Each row of a before or after table is a point. One or more steps were done to the points. Then noise was added and the rows were shuffled. The steps act on how far a point lies along the listed directions, d1 being the first. Name the steps. A step turns or swaps two directions, mirrors them in a line or flattens them onto one, adds a multiple of one to another, or multiplies one. Angles are multiples of 10 degrees, from the lower direction toward the higher: turns from -170 to 170, lines from 10 to 170 but not 90. Use the fewest steps. Two steps may share a direction if one is a turn and the other turns, adds or multiplies; they go together, in the order done. Otherwise the lowest direction goes first.

Directions:
(1): -12; 9; 47
(2): 46; 15; 9
(3): 13; -46; 13
Before (10 x 3):
22; 19; -12
-15; -43; 6
12; -5; -30
-29; -2; -60
-28; -44; -14
-29; -17; 17
8; 32; 4
-3; 18; -37
-24; -58; -6
19; -10; -36
After, 10 rows:
-58; 1; -26
27; 13; -29
-31; 18; 11
9; 34; -57
29; -11; -4
11; -17; -37
29; 4; 16
11; -9; -29
-44; 12; -31
-44; -2; -9
Steps: turn d2 and d3 by 70 degrees

Directions:
(1): 21; -38; 8; 51; 11; -12
(2): -18; -19; 59; -10; -22; 6
(3): -34; -15; -4; 5; 39; 44
Before:
-9; 18; -7; -17; -2; 16
18; 30; -51; 33; 14; -19
19; -5; 7; 21; 2; -9
20; 22; -53; -5; 17; -14
-11; -10; 19; 8; 12; -5
30; -13; -40; 17; 14; -21
-23; 16; -20; -38; 26; 24
-10; 0; 1; -2; 20; 31
17; -17; 14; 13; -8; -15
-8; -16; 14; 5; 22; 9
-19; 19; -60; -38; 44; 33
10; 46; -54; -14; -3; -7
-10; 29; -11; -45; -7; 7
After:
-11; -9; 12; -4; 19; 11
12; 11; 6; 0; -1; -5
24; 14; -52; 3; 18; -16
21; 4; -44; -6; 10; -17
14; 36; -52; 23; 13; -15
-13; -5; 18; -1; 8; -3
5; -2; -6; -4; 4; 0
3; 2; -4; 6; 1; 11
-8; -8; -13; -5; 33; 16
9; 1; 10; -6; -11; -10
23; 26; -49; 14; 4; -13
-4; -9; -53; -2; 51; 26
-7; -2; 3; 3; 21; 31
Steps: multiply d1 by 0

Directions:
(1): -7; 18; 36; 33; -11; -15; -2; 40; -13; -47; -37
(2): 12; -24; 23; -19; -19; 10; -14; 1; 5; -52; 60
(3): -19; 57; 11; -27; 21; 12; 17; 14; -46; 5; 30
(4): -29; -1; 26; -45; -52; -30; -6; -26; -11; 11; -21
Before (8 x 11):
21; -15; 14; 5; 14; 9; -9; 18; 5; -39; 45
17; -1; -14; 13; 41; 25; 1; 11; -8; -9; 24
-3; 11; 3; -4; 5; -7; 1; -6; -1; 7; -16
0; 6; 15; 11; 6; 5; 7; 8; -6; -6; -4
6; -8; 5; -9; -11; -4; 0; -9; 6; -3; -4
1; -27; 5; -19; -3; 2; -5; -5; 4; -19; 31
15; -7; -10; 10; 3; -3; 1; 12; 9; -14; -6
7; 8; -4; 4; 17; 12; 3; 9; -9; -9; 12
After, 8 rows:
13; 6; -8; 10; 25; 16; 4; 14; -8; -11; 16
3; 5; 14; 13; 9; 5; 7; 9; -5; -7; -3
27; -16; 8; 15; 26; 16; -8; 24; 9; -41; 51
27; -2; -24; 29; 59; 35; 3; 21; -4; -13; 32
-4; 11; 4; -7; 0; -8; 0; -7; -1; 8; -17
4; -7; 8; -14; -16; -6; 0; -12; 5; -1; -5
19; -8; -14; 15; 9; -1; 2; 16; 10; -15; -3
1; -26; 6; -21; -4; 2; -5; -6; 4; -19; 31
Steps: multiply d4 by 1.6

Directions:
(1): -17; -4; 23; 26; 18; -16; -38; -25; 12; 19; 32; 55; 31; -4
(2): -33; 58; 5; -20; -16; 56; -18; -26; 12; 1; 13; -4; -15; 2
(3): -25; 12; -26; 14; 9; 11; 26; 43; -29; 23; 47; -6; 27; 32
(4): -1; 6; -42; -11; 40; -15; -22; -3; -18; -17; 36; -9; -32; -50
(5): 17; 14; -15; 34; 12; -23; -22; -11; 30; -1; 12; -21; -39; 60
(6): 11; 22; -53; 22; 12; 10; 12; -33; -30; 6; -45; 33; 11; 9
Before, 9 rows:
9; -23; 10; -2; -13; 9; 36; -6; -6; 5; -60; 12; 22; 20
1; -3; 31; 32; -5; -6; -20; -12; 45; 10; 22; -4; 9; 49
-39; 24; 45; 3; -9; 11; -4; -9; 23; 7; 18; 4; 6; 12
-5; 28; -2; 11; -13; 21; -31; -38; 2; 7; -23; 29; 8; -2
-18; 35; -35; 11; 9; 15; 7; -15; -34; 12; 39; 18; 33; 8
12; -35; 12; 6; -23; -23; 20; 24; 12; -19; -18; -40; -24; 5
5; 29; 21; -29; -7; 8; -15; -17; 36; 7; 10; -19; -44; 18
3; -6; -29; -10; 9; -1; 9; -8; -15; -2; -33; 3; 0; -30
9; -23; 14; 25; -9; -8; -5; -15; -7; -7; -36; 38; 22; 5
After:
9; -24; -15; -9; 1; -3; 10; 18; -29; -26; -15; -8; -8; -34
14; 37; 5; -13; 5; 4; -28; -52; 30; 9; -14; 14; -40; 15
-10; -24; -16; -19; 34; -13; -3; 3; -26; -7; 15; 10; -3; -52
21; 19; -56; 13; 17; 1; 4; -15; 2; -16; -8; -33; -34; 18
-13; 25; -8; -16; -24; 34; 36; 6; -28; 7; 10; -10; 36; 5
-13; -20; 20; -7; -8; -1; 2; 1; 4; 13; -14; 19; 31; -25
-14; 36; -2; -10; 7; 6; 0; -10; 13; -22; 1; -34; -47; -1
3; 20; -4; -27; -24; 31; -8; -22; -7; -16; -38; -8; -14; -39
-2; -24; -8; 44; 18; -45; -24; -4; 5; -1; 24; 13; -10; 2
Steps: turn d1 and d4 by -170 degrees; add -0.5 times d2 to d3; turn d5 and d6 by 60 degrees

Directions:
(1): 30; -3; 14; -5; -12; 24; 14; 34; -13; 4; 9; 7; 4; 0; 36; 39; 13; 6; 28; -60; -6; 28; -32; 8
(2): 10; -7; -39; 25; 32; 8; 13; -12; -19; 12; 19; 22; -35; 23; 42; -31; 16; -1; -9; 0; 49; -9; -19; 3
Before, 9 rows:
9; 0; -2; -6; -1; 8; 4; -8; 5; -2; -1; 9; -4; 9; 7; 4; -7; 5; 8; -18; -2; 14; -7; 0
18; -13; 6; -1; -1; 15; 12; 16; -7; 4; 9; 8; -12; 6; 22; 23; 4; -1; 7; -33; 6; 20; -20; -2
-34; 7; 24; -17; -25; -18; -22; -6; 17; -19; -20; -22; 30; -24; -60; 9; -29; 5; -5; 38; -41; -11; 42; -11
7; 1; -16; 10; 17; 9; 2; -11; -2; -1; 12; 2; -14; 18; 12; -4; 7; 5; 5; 5; 16; -6; -5; 7
13; -3; -5; 2; 3; 10; 19; 13; -12; 9; -2; 9; -6; 7; 33; 9; 22; 1; 9; -33; 5; 11; -21; 1
-19; 1; 10; -12; -1; -16; -12; -6; 14; -6; -14; -11; 16; -7; -32; -3; -3; -3; -3; 26; -18; -11; 16; -4
11; 8; 6; 1; 1; 11; 2; 12; -11; 4; 3; -4; -13; -7; 7; 7; 14; 4; 5; -7; -3; 9; -2; 3
-6; 7; 3; -10; -11; -14; -4; 5; 11; -12; -11; -7; 7; -9; -22; 4; -24; 1; -1; 14; -12; -4; 12; -6
21; -2; -13; 9; 15; 16; 15; 7; -7; -4; 13; 1; -10; 7; 21; 0; 11; 3; 18; -21; 20; 16; -23; -3
After:
21; -2; -13; 9; 16; 15; 15; 7; -7; -5; 15; 1; -11; 6; 21; 0; 11; 4; 19; -20; 20; 15; -23; -3
15; 2; 3; -2; -1; 15; 2; 7; 0; -4; 9; -2; 0; 9; 9; 20; 4; 8; 18; -17; -4; 7; -9; 8
-9; 8; -3; -4; -5; -15; -4; 0; 9; -11; -10; -7; 1; -7; -22; -6; -24; 0; -6; 21; -6; -10; 13; -6
9; -14; -17; 10; 17; 8; 11; -2; -11; 7; 14; 14; -29; 15; 26; -6; 7; -4; -8; -9; 30; 5; -14; -6
7; -5; -17; 10; 13; 5; 19; 2; -16; 12; 2; 12; -16; 12; 34; -7; 25; 0; 2; -20; 18; 4; -17; -1
7; -2; -9; -2; 3; 3; 5; -15; 3; 1; -1; 11; -10; 13; 6; -7; -7; 4; 2; -8; 7; 8; -5; -1
7; 8; -4; 7; 10; 7; 2; 4; -12; 4; 4; -2; -20; -3; 7; -5; 14; 2; -2; 4; 7; 2; 0; 2
-40; 7; 8; -7; -9; -23; -23; -21; 12; -16; -16; -17; 19; -18; -57; -15; -29; 4; -18; 58; -23; -23; 46; -13
-17; 3; 11; -12; -2; -16; -14; -4; 13; -6; -15; -11; 16; -7; -30; -1; -4; -3; -1; 25; -17; -12; 17; -4
Steps: swap d1 and d2

Directions:
(1): -12; -7; -18; 42; 2; 47; 31; -1; 30; -41; 25; 18; 52; 11; -12; -48; -25; 16; 5; -29; 17; -24; -17; -17; -28; 34; 4; -15; -7; -21; 6; -4; 35; -3; -1; -14; -14; -27; 19; 9; -22; -29; -27; 2; -21; -12; 7; 23
(2): 24; -21; 17; 36; -23; 29; 17; -47; -7; 25; -13; 14; -11; 18; -2; -24; -11; -4; 24; 54; -24; -11; 1; 20; -18; -18; 40; 60; 5; -2; 7; 27; 17; 1; 8; 17; -10; -30; 16; 16; 18; -1; 17; 3; 15; -4; -57; -1
Before:
-9; 13; -9; -18; 9; -5; -1; 25; 4; -10; 10; -5; 16; -4; 1; 1; 4; 7; -6; -27; 7; 3; -1; -15; 12; 13; -14; -28; -4; -2; -4; -13; -2; 1; -3; -10; 7; 9; -5; 0; -8; -7; -15; -3; -4; 3; 26; 4
3; 6; 7; -11; -1; -17; -8; 2; -6; 13; -8; -6; -11; 2; 4; 22; 7; 0; -2; 4; -3; 3; 5; -1; 9; -11; -3; 2; -1; 11; -5; -3; -8; -1; 3; 7; 5; 9; -3; -1; 8; 10; 9; 1; 8; 5; 1; 0
-4; 9; 0; -10; 5; -13; -8; 11; -6; -3; 1; -10; -10; -4; 2; 9; 3; -3; -6; -6; 0; 4; 5; -5; 10; 6; -10; -11; 1; -2; 1; -8; -10; 0; -1; 1; 10; 12; -8; -7; -3; 4; 1; -3; -1; 6; 13; 0
-8; 9; -5; -29; 7; -23; -12; 23; -4; -4; 1; -9; -5; -9; 10; 25; 16; 1; -9; -24; 9; 16; 6; -6; 14; 8; -24; -28; -3; 7; -9; -13; -19; -1; -7; -10; 10; 25; -11; -8; -2; 12; -4; -3; -4; 2; 31; -5
3; -4; 5; 0; 0; 6; 11; -6; 4; 2; 1; 0; 2; 6; 0; -8; -1; 2; 6; 3; -6; -1; 2; -5; -4; 0; 8; 12; 1; 0; -2; 2; 5; 3; 2; 1; 2; -2; 4; -2; 0; -2; -2; 0; 2; -1; -5; -1
-6; 4; -7; 13; 8; 12; 7; 3; 13; -13; 9; 7; 14; 3; -1; -16; -15; 12; -2; -15; 12; -9; -6; -6; -5; 17; -6; -5; -4; -10; 4; -1; 8; -4; -5; -3; -3; -2; 5; 5; -11; -15; -13; 1; -8; -1; 7; 3
-15; 13; -3; -29; 7; -26; -12; 24; 0; -9; 3; -13; -2; -11; 6; 23; 9; -1; -15; -30; 12; 9; 3; -6; 14; 6; -24; -33; -5; 7; 4; -14; -22; 7; -3; -10; 5; 19; -12; -13; -9; 7; -2; -7; 2; 5; 33; -7
4; 0; 1; 10; -3; 8; 5; -5; 3; 3; -2; 5; 3; 3; -3; -1; 0; 6; 0; -1; -2; 7; -3; 2; -5; -3; -2; 0; -2; -5; 0; 7; 4; -2; 3; -1; -3; -4; 2; 0; -2; 0; -2; 2; 1; -2; -4; 2
-5; -4; -2; 17; 1; 19; 16; -6; 9; -17; 6; 7; 19; 8; -4; -21; -16; 5; 1; -8; 9; -9; -2; -6; -11; 13; 4; -3; -2; -4; 1; -1; 17; -3; 0; -8; 0; -9; 4; 4; -10; -11; -14; 3; -5; -3; -1; 7
-1; -4; 1; 2; -7; 3; -5; -11; -1; 10; -6; 2; -7; 6; 2; -2; 1; 1; 5; 15; -9; -1; 1; 0; -1; -10; 8; 11; -2; -2; 6; 0; -1; 0; 3; 6; -1; -7; 1; 4; 6; 0; 3; 4; 6; 1; -15; -3
-4; -1; -5; 1; 5; 10; 5; 5; 6; -15; 13; 5; 19; -2; -2; -7; -10; 5; -3; -13; 16; -6; 0; -7; -2; 13; -6; -15; 1; -6; 2; -5; 4; -2; -1; -8; -6; -2; 1; 0; -12; -14; -9; -5; -5; 1; 14; 5
-1; 4; -1; -9; 6; -16; -12; 7; -10; 3; -4; -6; -8; -1; 3; 14; 9; -4; 0; 5; -4; 6; 5; 4; 7; -4; -8; 2; 4; 5; -3; -3; -5; -3; 1; 3; 0; 8; -4; -1; 0; 3; 5; 4; -2; 5; 5; -2
-5; 4; -3; -12; 1; -12; -9; 4; -5; 4; -8; -2; -6; -4; 8; 6; 5; -2; -1; 0; -5; 2; 2; -3; 6; -4; -8; -9; -1; 1; -1; -5; -11; -4; 1; -1; 2; 5; -3; -1; -1; 3; 9; -5; 6; 6; 3; -4
6; -5; 3; 14; -1; 8; 5; -11; 0; 3; -8; 8; 5; 2; 0; -12; 3; -3; 9; 6; -10; -5; 7; 5; -4; 0; 7; 11; -1; -3; -1; 7; 10; 0; -2; 7; 3; -15; 7; 6; 3; 1; -4; 3; 6; -5; -14; 2
After, 14 rows:
10; 1; 13; -5; -7; -12; -9; -9; -17; 20; -11; -9; -30; 1; 5; 11; 7; -9; 4; 26; -15; 5; 9; 9; 9; -12; 8; 20; 4; 2; 3; 5; -11; 2; 4; 13; 9; 6; -6; -2; 11; 12; 16; -3; 11; 6; -14; -7
10; -8; 3; 23; -10; 32; 21; -17; 5; 3; 4; 11; 19; 13; -3; -31; -11; 6; 17; 14; -11; -12; -4; -1; -9; 5; 20; 21; 0; -8; 3; 11; 22; 0; 4; 2; -4; -23; 14; 16; 3; -15; -6; 0; 4; -3; -23; 8
-8; -6; -16; 48; 4; 47; 30; -6; 31; -37; 24; 21; 47; 14; -10; -53; -34; 23; 7; -25; 19; -28; -18; -14; -27; 37; 3; -5; -7; -24; 10; 1; 35; -6; -5; -10; -14; -26; 21; 15; -23; -34; -29; 2; -21; -10; 2; 19
-7; 3; -9; 4; 11; 1; 3; 10; 9; -14; 2; 4; 18; -5; 0; -8; 5; 1; 0; -23; 4; -4; 4; -7; 0; 14; -11; -20; -5; -4; -5; -7; 6; -2; -4; -3; 5; -5; 2; -1; -8; -2; -16; 2; -4; -6; 13; 7
11; 8; 19; -31; -4; -42; -25; -1; -26; 40; -23; -15; -43; -2; 12; 47; 21; -9; -2; 24; -15; 15; 15; 10; 24; -32; -3; 15; 4; 22; -8; 1; -27; 1; 5; 15; 12; 22; -12; -4; 23; 27; 25; -1; 22; 12; -6; -14
-2; -12; -9; 36; -2; 45; 28; -10; 19; -30; 23; 19; 43; 10; -9; -42; -28; 11; 8; -10; 18; -22; -9; -10; -22; 24; 12; -2; -1; -19; 6; 4; 28; -3; 0; -10; -17; -27; 16; 11; -18; -30; -19; -3; -11; -8; -2; 18
-16; -7; -17; 46; 5; 52; 39; -3; 32; -49; 27; 19; 60; 15; -12; -56; -34; 17; 3; -35; 23; -26; -16; -21; -31; 41; 2; -20; -7; -20; 5; -6; 43; -5; -1; -20; -9; -28; 16; 12; -31; -32; -36; 4; -22; -11; 9; 25
-7; 6; -3; -20; 2; -16; -16; 8; -2; 5; -6; -7; -11; -4; 3; 15; 10; 1; -6; -2; -3; 7; 3; -5; 10; -7; -10; -11; -3; 2; 2; -11; -12; 0; 0; 1; 6; 9; -8; -4; 1; 5; 0; 2; 5; 6; 6; -5
17; -9; 24; -2; -19; -10; -5; -29; -19; 34; -21; -3; -33; 5; 8; 11; 5; -11; 10; 44; -21; 5; 9; 24; 3; -27; 20; 42; 3; 13; 11; 19; -15; 8; 7; 14; -2; -6; 0; 2; 18; 15; 27; -4; 26; 5; -36; -16
-5; 1; -1; -4; 6; 4; 11; 6; 8; -8; 5; -2; 9; 2; 1; -8; -1; 5; 3; -14; 1; -1; 2; -12; -3; 7; 0; -4; 1; -1; -3; -3; 4; 1; 1; -6; 3; 0; 1; -5; -6; -5; -9; 0; -3; 0; 10; 1
-2; 3; -3; 10; 1; 9; 7; 2; 7; -5; 2; 5; 10; 1; -3; -4; -2; 7; -2; -14; 3; 6; -7; -4; -7; 4; -6; -12; -3; -7; 0; 2; 6; -2; 2; -5; -3; -4; 2; 0; -8; -2; -9; 2; -3; -3; 5; 5
7; 4; 9; -20; 1; -30; -22; 0; -23; 24; -17; -11; -32; -2; 7; 28; 18; -11; 2; 26; -16; 14; 12; 15; 15; -21; -2; 18; 7; 12; -5; 3; -17; -1; 3; 12; 4; 15; -8; -1; 11; 16; 19; 4; 8; 9; -8; -11
5; 2; 6; -18; -5; -21; -15; -7; -17; 21; -18; -5; -24; -4; 12; 17; 12; -9; 2; 21; -17; 8; 8; 7; 11; -19; -2; 9; 4; 6; -2; 3; -18; -3; 4; 7; 5; 8; -6; -2; 10; 13; 20; -4; 15; 9; -13; -12
23; -11; 21; -9; -17; -13; -9; -26; -25; 42; -25; -2; -41; 5; 12; 21; 18; -10; 13; 48; -25; 15; 15; 23; 8; -27; 17; 43; 5; 14; -5; 17; -17; 2; 1; 13; 5; 5; -1; 3; 27; 23; 26; -2; 20; 4; -33; -16
Steps: multiply d1 by 3; multiply d2 by -1
